Each row is a point. Each copy is the shape, with its points in the same order, stretched, turned, moved and blurred by noise. Say if it was mirrored as well.

Shape, 5 rows:
[[-0.46  0.94]
 [-2.66  3.22]
 [ 1.30 -0.74]
 [ 0.96  0.38]
 [-2.04 -2.92]]
Copy 1, 5 rows:
[[-0.11  0.64]
 [-0.10  3.55]
 [-0.11 -1.57]
 [-0.62 -0.78]
 [ 4.03  0.36]]
Copy 1 is: mirrored
Copy 2 (5 x 2):
[[-1.22  0.84]
 [-3.99 -0.39]
 [ 0.65  2.12]
 [-0.57  2.06]
 [ 2.07 -1.57]]
Copy 2 is: only turned
Copy 3:
[[-0.57 -0.70]
 [-1.71 -3.81]
 [ 0.92  1.08]
 [ 0.83  0.04]
 [-2.58  2.44]]
Copy 3 is: mirrored

Shape, 10 rows:
[[-1.62 -2.10  1.55  0.34]
 [-1.58  0.09  1.77 -1.02]
 [ 1.33  3.42 -3.92  0.77]
 [-0.10 -1.25  1.63 -0.01]
 [-1.84 -2.04  0.48  0.21]
 [-1.44  2.92 -1.00  1.82]
 [ 0.99  3.21 -3.65  3.67]
 [-0.86  0.04  2.28  0.31]
 [-2.23  2.00 -0.59  1.10]
 [-2.14 -1.41  0.89 -1.39]]
Copy 1, 10 rows:
[[ 0.31 -2.80  1.19 -1.09]
 [ 0.11  0.02  1.70 -1.04]
 [-0.64  2.97 -3.57  3.65]
 [ 1.63 -1.62  0.73 -0.89]
 [-0.64 -2.64  0.50 -0.74]
 [-1.23  1.02  0.19  3.15]
 [-0.44  1.01 -2.94  5.47]
 [ 1.29 -0.77  1.90 -0.28]
 [-1.80  0.26  0.61  1.98]
 [-0.88 -1.28  0.89 -1.66]]
Copy 1 is: only turned
Copy 2 (10 x 4):
[[ 1.01 -1.85  0.26  1.63]
 [ 0.18 -1.89  0.39 -0.23]
 [-1.26  2.31 -4.34 -1.89]
 [-0.40 -1.47 -0.07  0.99]
 [ 1.69 -1.74 -0.60  1.42]
 [ 0.22  2.28 -0.78 -0.56]
 [-0.72  3.92 -3.49 -0.25]
 [-0.56 -1.20  0.33  0.75]
 [ 0.84  1.17 -0.49 -0.85]
 [ 1.70 -2.56  0.03  0.16]]
Copy 2 is: mirrored
Copy 3:
[[-2.72  0.28 -1.58  2.65]
 [-2.06  1.57  0.80  1.19]
 [ 5.43  0.11  0.32 -2.16]
 [-1.34  2.20 -1.90  2.12]
 [-2.26 -0.67 -1.56  2.49]
 [ 2.61 -0.02  1.90  1.15]
 [ 7.08  0.02 -0.58  1.19]
 [-1.36  1.73 -0.25  2.48]
 [ 0.88 -0.29  1.43  2.00]
 [-3.42 -0.49 -0.39  1.29]]
Copy 3 is: mirrored
Copy 4 (10 x 4):
[[ 0.34 -1.38  1.70  0.40]
 [ 0.11  0.84  2.13 -0.26]
 [ 0.14  2.71 -5.09 -0.66]
 [ 1.48 -0.52  1.21  0.08]
 [-0.17 -1.36  0.84 -0.25]
 [-1.46  2.05 -1.33  2.17]
 [-0.50  1.82 -5.43  2.21]
 [ 0.66  0.54  2.11  1.15]
 [-1.68  1.37 -0.53  1.27]
 [-0.27 -0.61  1.46 -1.20]]
Copy 4 is: only turned

Shape, 12 rows:
[[-0.78 -1.46  0.82  0.05  0.40  0.22  0.21  0.99]
 [ 0.09 -0.79  0.70  1.58 -2.07  1.83 -0.16  1.85]
 [ 3.35  2.20  0.50  1.93  0.02 -0.25  0.39 -3.03]
 [-0.17 -0.88 -5.35  1.74  0.47  1.52 -1.79 -0.92]
 [ 0.31  5.38  1.26  1.89 -0.48  1.57 -1.73 -2.06]
 [-1.24 -0.47  0.23  2.32 -0.41 -3.49  1.23  1.92]
 [ 0.44 -1.93 -0.45 -1.03  0.02  1.68  0.32  2.07]
 [-1.49 -2.11  1.40  0.18  0.05 -0.73 -0.43  0.37]
 [ 3.87 -2.46 -1.74  2.34 -0.46 -0.71 -3.10  1.41]
 [-1.32 -1.96 -3.32 -0.77 -4.88  0.06 -0.89  1.86]
 [-0.55  3.01 -1.99 -0.32 -0.43  1.28 -1.95  0.98]
 [-1.35  1.97  1.16  1.71  0.16  1.70  1.16  0.97]]
Copy 1:
[[-0.55 -2.00  0.64  0.81 -0.53 -0.55  0.58 -0.07]
 [ 2.18 -2.35 -0.42  1.21 -1.93  0.35 -1.05  0.80]
 [ 3.59  2.42  0.13 -1.62  2.69  2.50 -0.08 -2.42]
 [-1.42 -0.39 -4.72 -1.60  0.97  2.39 -2.62  0.16]
 [ 2.28  4.42 -0.16  1.70 -0.47  4.77 -0.24  0.48]
 [-0.01  1.06 -0.99  0.74 -1.94 -3.95  1.32 -1.13]
 [ 0.08 -3.64  0.66 -0.64  0.08 -0.36  0.01  2.21]
 [-1.56 -1.94  0.99  1.37 -0.83 -1.14 -0.12 -1.41]
 [ 2.14 -1.80 -2.18  0.33  3.28 -1.98 -4.11 -0.48]
 [-1.11 -1.86 -1.78 -2.77 -3.78 -1.91 -3.53  1.84]
 [-0.20  2.16 -1.29  0.29 -0.76  2.03 -0.89  3.61]
 [ 1.45  0.42 -0.22  1.66 -2.17  1.96  1.98  1.08]]
Copy 1 is: only turned
Copy 2, 12 rows:
[[ 0.23 -1.60  1.53 -0.11  0.56  0.26 -0.21  0.81]
 [ 0.64 -2.03  0.30  1.08 -1.97  1.96 -1.07  0.12]
 [ 1.62  1.14 -1.26  1.80 -0.71 -1.97  2.42 -2.47]
 [-3.87 -1.23 -2.17  1.30  0.20  0.15 -0.99 -2.65]
 [ 1.85  4.74 -1.29  2.18 -0.61  0.62  0.37 -1.89]
 [-0.44 -1.88  0.52  2.29 -0.08 -0.20  1.18  3.63]
 [-0.04 -2.44  0.28 -1.70 -0.29  0.11 -1.12  0.27]
 [ 0.07 -1.63  2.79  0.70  0.63 -0.01 -0.26  1.10]
 [-0.24 -3.93 -1.44  2.47 -1.14 -2.69 -2.01 -1.45]
 [-4.02 -2.50  0.53  0.35 -4.32  1.42 -1.65  1.24]
 [-1.07  2.39 -1.79 -0.09 -0.80  0.28 -1.69 -0.04]
 [ 1.31  0.90 -0.36  0.49  0.23  2.34  0.41  0.70]]
Copy 2 is: only turned
Copy 3 (12 x 8):
[[-0.87 -1.46  0.17 -1.47  0.34  1.34  0.86 -0.08]
 [-0.63 -0.99  1.03  0.34 -1.16  3.43 -1.18 -0.82]
 [-1.70  0.91 -0.21  1.37 -3.01 -3.40  0.65 -0.98]
 [ 0.38  0.14 -3.33  0.56  1.76  0.14 -2.46 -3.01]
 [-4.95  2.91  0.12  0.01 -2.75 -1.81 -1.81  0.29]
 [-2.23 -5.26 -1.34 -0.07 -0.05 -0.43  0.22  0.77]
 [ 1.64 -0.29  0.29 -1.09  1.35  3.02  0.68  0.31]
 [-1.39 -2.30 -0.08 -2.53 -0.36  0.88  0.02 -0.49]
 [ 1.40 -2.29  1.44  1.19  0.92 -1.34 -2.74 -2.70]
 [ 2.44 -2.50 -2.03 -0.90 -1.80  4.17 -4.15 -0.78]
 [-1.99  1.50 -1.27 -0.21  0.65  0.91 -2.90  1.38]
 [-3.50  0.37 -0.23  0.46 -0.67  1.72  0.59  0.32]]
Copy 3 is: only turned
Copy 4:
[[ 0.35 -0.72  2.25  0.05  0.07  0.46  0.01  0.62]
 [ 0.94 -2.27  3.99  1.54 -1.33  0.74  1.77 -0.03]
 [ 2.68  3.95  2.11  3.13 -0.17  3.08  1.64 -3.14]
 [ 2.42 -2.21 -1.90  1.95 -1.62  1.41 -0.93 -2.67]
 [ 3.22  3.00  1.71  5.08 -1.62  4.16  0.10  1.13]
 [-4.02 -0.46  1.66  2.47  0.27  0.67  1.63 -0.52]
 [ 1.54 -1.66  1.96 -1.09  0.32 -1.30  1.45  0.82]
 [-1.64 -0.15  2.19 -0.41 -0.59  0.21 -0.80  0.69]
 [ 0.88 -0.90  1.90 -1.28 -2.26  3.21  3.61 -2.49]
 [-0.71 -3.25  1.26  1.91 -3.79 -3.98  1.14 -1.48]
 [ 2.48 -0.03 -0.36  2.13 -1.16  0.75  0.58  1.78]
 [ 1.93 -0.51  2.70  3.99  0.76  1.57 -0.18  1.61]]
Copy 4 is: mirrored

Shape, 16 rows:
[[ 2.28 -2.12 -0.07 -0.80 -3.03 -0.89  4.06 -0.80 -1.12 -1.45 -1.10]
 [ 2.04  0.93  0.23  3.14 -2.98  1.65  3.70  0.82 -2.64  0.66  1.93]
 [-1.70  2.31  1.69  2.90  0.05  1.91  2.20 -2.10 -0.95 -2.21 -0.02]
 [ 1.87 -2.10  0.40  2.28 -1.78  2.15 -2.07 -0.49 -1.45  0.90  2.52]
 [ 0.46 -1.62  0.01 -1.45 -3.42 -2.24  0.17 -2.65 -2.02 -3.27  0.89]
 [-1.96 -1.02 -0.99  2.34  2.19  0.84  0.36 -2.03  2.23 -0.45  1.00]
 [ 1.01  2.30 -0.42 -2.47  2.03  2.72 -0.71  0.36  2.17 -2.48 -1.89]
 [-2.13 -2.49  2.79 -2.61  1.49  3.87 -1.49  1.29 -1.24 -0.78  1.19]
 [ 3.21 -0.75 -0.40 -1.37  0.27  0.30  0.64 -0.14 -1.36  1.33  3.48]
 [ 1.89  1.96  2.60 -2.26  1.04  0.02 -1.81  1.56  1.00  1.34 -0.01]
 [ 1.47  0.19 -1.97 -0.07  2.53  1.70 -0.66  2.51 -1.32  0.10 -1.21]
 [-1.81 -0.51 -2.18 -1.33  1.61 -0.74  1.58  0.73  3.23 -2.79  0.54]
 [ 3.07 -1.31  2.41 -0.69  1.32 -1.23  1.26 -1.05  0.21 -1.77 -0.37]
 [-1.40  1.02 -0.95 -1.24 -2.43  0.81 -0.71 -2.77 -0.68  0.38 -2.12]
 [-0.71  2.77 -0.07 -0.31 -0.10 -0.74  0.45 -3.41  1.77 -1.25  0.54]
 [ 2.28  0.73  0.62 -2.02 -1.24 -0.65 -1.72 -0.65 -0.32  1.00 -1.68]]
Copy 1, 16 rows:
[[-0.63 -1.72  2.40 -1.99 -0.23  3.55  5.21 -0.05 -0.20 -1.96 -2.99]
 [ 1.13 -0.15  2.90  0.87 -1.44  1.47  3.25  3.36 -1.27 -0.73 -0.14]
 [-1.28 -2.72  1.15  1.53  1.61  1.52  0.79  3.81  1.12 -1.82  1.98]
 [ 2.23 -1.46  5.14 -0.85 -1.55 -1.47  0.15 -1.89 -0.28  0.31  1.53]
 [-0.52 -4.08  1.82 -3.96 -1.96  3.02  2.12 -0.99 -0.58 -4.47  1.12]
 [-0.77 -1.25 -1.40  1.23  1.03  1.53 -0.83 -0.45  2.10  2.42  1.15]
 [-3.06  1.15 -1.04 -0.83  1.29 -2.38  0.64 -0.92  2.21 -2.17 -0.44]
 [-3.50 -1.27  4.21 -1.88 -1.78 -2.59  1.15  0.43  2.48  1.40  1.80]
 [-0.14  2.10  2.24 -2.21 -1.04  2.00  2.21 -1.80 -0.96 -0.11  0.88]
 [-1.30  2.29  1.84 -3.33  0.25 -1.52 -2.04  0.86  2.26  0.01 -0.50]
 [-1.52  0.22  0.07 -0.62  0.16 -2.64  0.84  0.34 -1.81  1.07 -0.58]
 [-1.99 -0.97 -3.93 -0.61 -0.73  1.24  0.84  0.92  2.61  0.93 -0.17]
 [-1.18 -1.07  1.30 -4.39  2.00  1.52  2.77 -0.48  1.77 -0.75 -0.32]
 [-2.30 -2.20  1.67 -0.34 -0.96  1.64 -0.99 -0.56 -0.68 -3.10 -1.32]
 [-1.08  0.27 -1.40 -0.28  0.87  3.05 -1.10 -0.04  1.23 -2.12  1.18]
 [-1.15  0.44  2.15 -3.52  0.35 -0.18 -0.91 -1.36 -0.07 -2.93 -1.70]]
Copy 1 is: mirrored
Copy 2 (16 x 11):
[[ 1.02 -3.44  0.33  2.12  0.11 -0.18  4.85 -2.61  0.20  2.11  0.13]
 [ 0.79 -1.55  0.15  3.62 -0.82  4.10  0.63 -0.59  2.76  3.44  2.16]
 [ 2.56  0.44  0.72  1.99  3.60  2.50  1.26  2.11  5.02  0.67  0.81]
 [ 0.35 -0.49  0.56  2.92  0.21 -0.18 -3.55 -2.78  1.49  1.93 -0.63]
 [ 2.58 -3.84 -1.52  2.84  3.06 -2.83  1.07 -2.35 -0.23  0.53  1.37]
 [-1.56  1.24  0.02 -1.49  3.99  0.79 -0.18  0.14  3.43  1.69 -0.68]
 [ 3.18  3.25 -2.50 -3.19 -0.59  0.23  1.28 -0.70  1.00 -1.52 -2.54]
 [ 3.79 -1.57  2.25 -1.99  1.04  1.31 -1.55 -0.82 -0.12 -2.33 -2.92]
 [ 1.42  0.32 -0.35 -0.95 -0.16  0.63 -0.73 -3.06 -1.39  3.26  0.96]
 [ 2.29  2.67  0.62 -3.06 -2.38 -1.64 -1.36  0.01  0.84 -0.68  0.18]
 [ 0.14  2.65 -1.37 -1.73 -1.53  1.57 -0.06  0.21 -1.92 -0.38 -1.79]
 [-0.99 -0.12 -2.92 -3.85  2.13  1.32  2.16 -0.61  1.03 -0.55  0.46]
 [ 1.36  1.35  2.71 -0.25  1.23 -1.91  2.60 -2.70  0.77 -0.10  0.42]
 [ 3.08 -1.92 -2.66  0.74  0.72 -2.17  0.41  1.56  1.24  2.04 -2.26]
 [ 2.13  1.05 -2.21 -1.05  3.06 -1.12  0.59  0.74  3.48  1.92  1.07]
 [ 2.53  0.61 -0.83 -0.47 -1.84 -3.60 -0.17 -0.43 -0.18  1.00 -1.09]]
Copy 2 is: mirrored
Copy 3, 16 rows:
[[ 0.00 -1.49  0.99 -0.86 -3.12  4.73  3.13 -1.47 -2.90  0.64  0.65]
 [-1.08  1.33  0.83  2.02  0.23  5.89  2.01  0.81 -2.27  1.23  3.28]
 [-2.37  4.35  0.06  1.47 -1.36  3.23  0.16 -2.38 -0.56  0.42 -1.04]
 [-2.64 -1.65  1.44  0.70  0.87  3.58 -3.28 -1.18 -1.62  0.61  2.55]
 [-0.50 -0.77  0.74 -0.67 -3.49  1.60  0.63 -3.84 -2.30  2.35  1.58]
 [-3.09 -0.05 -1.88  0.79 -0.42  1.22 -1.12 -1.23  1.43 -1.58 -1.31]
 [ 2.30  1.46  1.09  0.67 -1.20  0.07 -1.96 -1.96 -1.30 -3.59 -2.32]
 [-2.61  1.46  2.30 -2.99 -1.04  1.01 -2.31 -2.76 -3.40 -3.99  1.45]
 [ 0.27 -1.59  1.96 -1.38  0.93  2.93  0.59 -0.77 -0.02 -0.68  3.63]
 [ 0.65 -0.86  3.83  0.07  1.36 -0.88  0.39 -0.12 -1.49 -2.12 -0.05]
 [ 1.32  0.57 -1.28  0.22  1.70  1.27 -0.56 -0.92 -3.40 -2.29  0.08]
 [-0.14 -0.15 -2.30  0.32 -2.69 -1.23  0.82 -1.92  0.06 -3.91 -0.22]
 [-0.06 -1.54  2.13 -0.52 -0.23  2.23  2.53 -3.33 -1.24 -1.23 -1.18]
 [-0.26  0.78  0.31 -1.68 -2.46  0.18 -1.78  0.56 -1.74  1.95 -0.25]
 [-0.13  1.62  0.63  0.46 -1.83 -0.90  0.54 -1.44  1.68  0.12 -0.69]
 [ 1.55 -1.50  2.19 -0.74 -0.62 -0.36 -0.63 -0.23 -2.07  0.59  0.07]]
Copy 3 is: only turned
Copy 4 (16 x 11):
[[ 3.58  2.50 -0.81  3.29 -1.07  0.40 -2.41 -2.15  0.20 -0.37  1.15]
 [ 2.01 -0.36 -2.60  0.72 -2.48  1.17  0.25 -1.78 -2.67  3.07  2.22]
 [-1.38  1.64  0.35 -0.39 -1.21  1.90  2.95 -3.12 -3.57  0.72 -0.88]
 [ 1.98 -2.22  0.50 -2.48 -1.13  3.56 -0.06 -2.57  0.23  0.88  1.00]
 [ 1.14  1.88 -0.20 -0.34 -2.11 -1.62 -2.54 -4.42  0.89 -1.49  0.53]
 [ 0.77 -1.17  1.26  0.41  1.32  1.58  3.58 -2.73  0.23  0.01 -3.14]
 [-0.03  2.03 -1.58 -2.67  2.38  1.22  2.03  1.51 -1.96 -2.13 -0.76]
 [-2.45 -1.69  0.92 -1.80  2.09  2.92  2.64 -0.26  0.05 -3.16  3.19]
 [ 2.15 -0.53 -1.78 -2.12  1.70 -0.55  0.27 -0.67  0.96  2.05  2.22]
 [ 0.49  1.70  1.58 -3.06  0.81 -1.25  1.53  3.14 -0.42  0.62  1.93]
 [ 1.47 -2.79 -1.09 -1.14  1.98  1.84 -0.76  1.89 -2.52 -0.13 -0.14]
 [ 1.51 -0.78 -1.61  0.65  1.19 -1.35  2.78 -1.17  0.36 -3.27 -2.96]
 [ 3.65  2.80  2.18 -0.17  1.81 -0.87 -0.38 -1.66 -0.51 -0.65  1.16]
 [-2.89  1.90  0.51 -0.17 -1.36  2.20 -1.06 -0.65  0.09  0.41 -1.54]
 [-1.00  3.29  0.34 -1.68 -0.19 -0.98  2.16 -1.90 -0.07  0.72 -2.48]
 [ 0.79  2.34  1.50 -1.71 -0.48  0.45 -1.85  1.21  0.52  0.75  0.37]]
Copy 4 is: mirrored
